Each row is a point. Each copy is the shape, with its points in the same order, turned, moved and blurred by noise. Say if it was mirrored as well.
In the rows, zero is written as 128.

Shape (8 x 2):
[[157 116]
 [ 82 103]
 [147 111]
 [ 62 144]
 [149 147]
 [136 131]
 [182 142]
 [179  91]]
Copy 1:
[[159 113]
 [ 87  88]
 [151 112]
 [ 68 115]
 [132 153]
 [130 131]
 [175 143]
 [180 100]]
Copy 1 is: only turned
Copy 2:
[[140  95]
 [ 93 160]
 [137 100]
 [130 194]
 [171 120]
 [151 119]
 [175  81]
 [130  70]]
Copy 2 is: only turned
Copy 3, 8 rows:
[[157 154]
 [129  81]
 [159 142]
 [ 75  95]
 [124 161]
 [127 149]
 [153 183]
 [184 155]]
Copy 3 is: only turned

Shape, 5 rows:
[[120  90]
 [ 82 144]
 [143 129]
 [146 203]
 [135 124]]
Copy 1 (5 x 2):
[[164 120]
 [152 184]
 [121 128]
 [ 68 177]
 [134 125]]
Copy 1 is: mirrored
Copy 2, 5 rows:
[[ 99 144]
 [165 158]
 [127 103]
 [192  81]
 [124 112]]
Copy 2 is: only turned
Copy 3:
[[ 91 180]
 [157 161]
 [100 125]
 [144  72]
 [ 97 139]]
Copy 3 is: only turned

Shape, 7 rows:
[[178 126 132]
 [122 146 174]
 [149 127 186]
 [105  46 111]
 [154 134 166]
 [ 92 147 121]
 [165 155 116]]
Copy 1:
[[ 74 129 142]
 [127 164 106]
 [ 97 154  92]
 [142  47 117]
 [ 94 151 114]
 [161 141 153]
 [ 89 147 167]]
Copy 1 is: only turned
Copy 2 (7 x 3):
[[115 177 110]
 [180 146 123]
 [165 172 142]
 [ 91  84 166]
 [153 170 124]
 [160  99  92]
 [126 164  74]]
Copy 2 is: mirrored

Shape, 7 rows:
[[134 160  98]
 [ 87  89 147]
 [ 96 145 160]
 [112 160 128]
 [161 148  74]
 [187 156  97]
 [106 166 150]]
Copy 1, 7 rows:
[[119 116 160]
 [174 144  86]
 [176  94 119]
 [151 103 149]
 [ 86 135 166]
 [ 68 104 151]
 [167  86 139]]
Copy 1 is: mirrored
Copy 2 (7 x 3):
[[105 162 185]
 [142  86 121]
 [167 133 142]
 [143 155 175]
 [ 75 172 183]
 [ 81 198 165]
 [164 150 161]]
Copy 2 is: only turned
Copy 3, 7 rows:
[[145 105 131]
 [ 75 171 111]
 [130 173 100]
 [143 136 109]
 [139  83 161]
 [162 102 181]
 [151 157 101]]
Copy 3 is: only turned
Copy 4:
[[142 155 152]
 [ 81 114  79]
 [136 146  74]
 [141 157 110]
 [137 137 181]
 [165 121 181]
 [148 155  91]]
Copy 4 is: mirrored

Shape (10 x 4):
[[110 151  99  60]
 [134 175 147 162]
 [123 121  72 149]
 [147 128  92 130]
 [155 123 105 121]
 [142 150 151 130]
 [ 77 199 102 142]
 [200 130 107 125]
 [167 133 154 117]
 [168 128  83 100]]
Copy 1 (10 x 4):
[[100 166 137 178]
 [192 146 104 112]
 [108 177 101  90]
 [120 170 132  94]
 [122 159 144  97]
 [169 132 132 124]
 [156 182  63 155]
 [147 170 178  82]
 [157 127 168 110]
 [112 183 162 110]]
Copy 1 is: only turned
Copy 2 (10 x 4):
[[132 134  57 110]
 [132 159 156 170]
 [203 128 123 127]
 [176 156 119 115]
 [168 163 126 104]
 [123 161 139 131]
 [146 117  94 200]
 [172 207 137  95]
 [122 178 147 105]
 [178 175 104  93]]
Copy 2 is: only turned
Copy 3, 10 rows:
[[ 86 181  89 147]
 [130  96 135 195]
 [ 94 129 168 123]
 [ 84 114 139 131]
 [ 88 107 118 126]
 [124  99 104 167]
 [122 167 162 206]
 [ 62  72 110 138]
 [111  84  84 151]
 [ 57 119 113 124]]
Copy 3 is: only turned
Copy 4, 10 rows:
[[187 153 113 101]
 [ 96 145 176 139]
 [108 137  83 148]
 [132 129 110 156]
 [142 118 121 157]
 [130 122 167 133]
 [ 99 199 135  99]
 [150 113 140 198]
 [146 101 168 150]
 [169 131 109 170]]
Copy 4 is: only turned

Shape (8 x 4):
[[103 149 163 170]
 [109 121  81 117]
 [106  83 110 119]
 [ 84 105 137 180]
 [158 116 131 100]
 [100  98  91 177]
 [111 128 102 161]
 [161 130 189 188]]
Copy 1:
[[129  68 112 136]
 [ 87 159 104 132]
 [132 164  96 126]
 [139  99  67 137]
 [132 155 160 148]
 [115 133  57 161]
 [103 119  91 156]
 [172  65 139 182]]
Copy 1 is: only turned
Copy 2:
[[117 161 177 113]
 [ 86  83 115 128]
 [118  78 137  86]
 [112 109 199 103]
 [151 118  98 120]
 [102  73 183 126]
 [109  98 160 137]
 [178 168 185 132]]
Copy 2 is: only turned

Shape (9 x 6):
[[181  79 159 152 151 104]
 [162  99 124 126 122 153]
 [167 116 113 139 130 125]
 [ 54 189 149 155 157 154]
 [141 106 104 141 135  95]
 [158  73  91 144 162 122]
 [148 135 125 114 153 118]
 [ 55 105 101 100 139 125]
 [121 152 127 146  49 179]]
Copy 1 (9 x 6):
[[157 131 130  56 117 161]
 [160 123 152 111 152 131]
 [143 139 146 116 136 155]
 [116  79 128 191  52  99]
 [124 164 133 113 122 141]
 [160 177 169  97 123 132]
 [157 137 117 142 119 147]
 [131 164 119 160 105  55]
 [ 91  66 161 161 174 109]]
Copy 1 is: mirrored
Copy 2 (9 x 6):
[[153  58 179  82 166 122]
 [186 110 156  99 151 133]
 [158 112 181 101 157 154]
 [ 67 126  79 131  87 153]
 [121 115 196 110 156 135]
 [154 115 202  65 145 122]
 [130 117 153  87 166 153]
 [ 98 181 143 118 135  94]
 [183 142 112 188 122 155]]
Copy 2 is: mirrored
Copy 3, 9 rows:
[[ 94 117 142  79 164  75]
 [119 112 145 136 160 118]
 [ 98 131 140 129 143 106]
 [171 148 171  96  40 166]
 [ 84 148 111 113 129 119]
 [ 68 122 123 109 162 147]
 [102 104 130 119 108 114]
 [152 131  82 110 107 187]
 [188 172 162 184 132 123]]
Copy 3 is: mirrored
Copy 4 (9 x 6):
[[ 67  96 129 117  50  98]
 [ 91  90 119  95 112 152]
 [ 82 112  98 110  99 140]
 [180 194 149  94 134 127]
 [ 65 136 103 130 107 133]
 [ 30 125 124  97  94 130]
 [ 95 117  94  99 129 110]
 [ 93 165 146 122 193 139]
 [162 101 129 121 118 218]]
Copy 4 is: mirrored

Shape (10 x 6):
[[ 95 163 121 140 184 167]
 [ 99 171 171 189 123 158]
 [ 98  75 188 139 181 165]
 [147 112 136  85 104 140]
 [170 117 140 142  89 132]
 [149 140 121 125  97  83]
 [117 104 185 132 118 117]
 [100 138 100 117 104  70]
 [168  83 135 155  93 157]
 [166 155 112 109 117  77]]
Copy 1 (10 x 6):
[[151  99  72 137 189 145]
 [139 166  57 106 155 100]
 [137  58  78 107 137  55]
 [143 106 135 171  87 111]
 [103 147 106 157  88 109]
 [102 154 152 142 112 137]
 [134 119 125 116 117  72]
 [125 144 169 109 119 167]
 [ 87 118  82 148  65 102]
 [102 150 173 165 129 147]]
Copy 1 is: mirrored
Copy 2, 10 rows:
[[117 110 212 153 154 118]
 [117 157 159 217 168 110]
 [159 210 205 130 162 134]
 [137 151 116 124 139 186]
 [154 150  88 165 125 150]
 [110 138  74 138 118 131]
 [129 204 130 139 149 141]
 [104 122  90 105 159 117]
 [193 166 100 165 142 154]
 [106 118  88 128  90 136]]
Copy 2 is: mirrored

Shape, 11 rows:
[[145 143 112 139  83 117  82 146]
 [120 113 120 162 174 100 173  85]
 [171  68  96 118 113 143  52 144]
 [123 127  90 121 113 125 140 174]
 [110 153 173 113 138  91  95 124]
 [112 128  88 127 138 120  82 119]
 [161 117 172  93 115 175 110 127]
 [143 197 141  73 152  58 194 108]
 [102  77 110 123 119 114 124  76]
 [122 119 109  99 116 148 101 151]
 [132 105 172 150 135  83 143 184]]
Copy 1:
[[ 66  85 171 124 112 119 118  96]
 [147  93  76 177 169 105 145 141]
 [ 62 145 126 113 145  97 112  42]
 [119 103 148 137 134 166 157  77]
 [115 105 149  99 128  93 136 169]
 [102  93 156 124 179 112 111 101]
 [119 164 133 107  83 117  88 111]
 [210  74 180 162 105  82 174 154]
 [ 95 147 132 182 178 101 120 123]
 [104 134 159 118 133 140 123  87]
 [ 96 113 102 107 107 135 206 130]]
Copy 1 is: mirrored
Copy 2, 11 rows:
[[ 64 102  94 118 137 135  75 165]
 [157 127 120 130  93 106 107  72]
 [ 44  85 143 190 120 127  91 174]
 [ 93 101 109 128 182 130 118 121]
 [106 160  71 132 130  71  72 146]
 [ 96  92  78 154 116 113 113 145]
 [ 95 171 151 144 137 112 108 193]
 [101 220  66  92 138 108 127  59]
 [139 121 100 189 108 146  86 124]
 [ 89 115 105 158 159 122 121 163]
 [106 130 139 124 175  70  52  99]]
Copy 2 is: mirrored
Copy 3 (11 x 8):
[[ 97 116 141 102  86  85 104 145]
 [151 133 137 141 213 137 119 163]
 [139 161 106  70  70 102  61 171]
 [133  94 114 139 106 114  90 120]
 [ 81 132 129 113 123 151 165 154]
 [101 126  87 112 129  96 104 173]
 [148 188 125 134  75 109 142 139]
 [163  56 137 134 159 164 220 146]
 [145 159  93  83 183 112 102 125]
 [130 130  85 120  90 108 105 136]
 [114 129 174 137 120 188  95 131]]
Copy 3 is: only turned
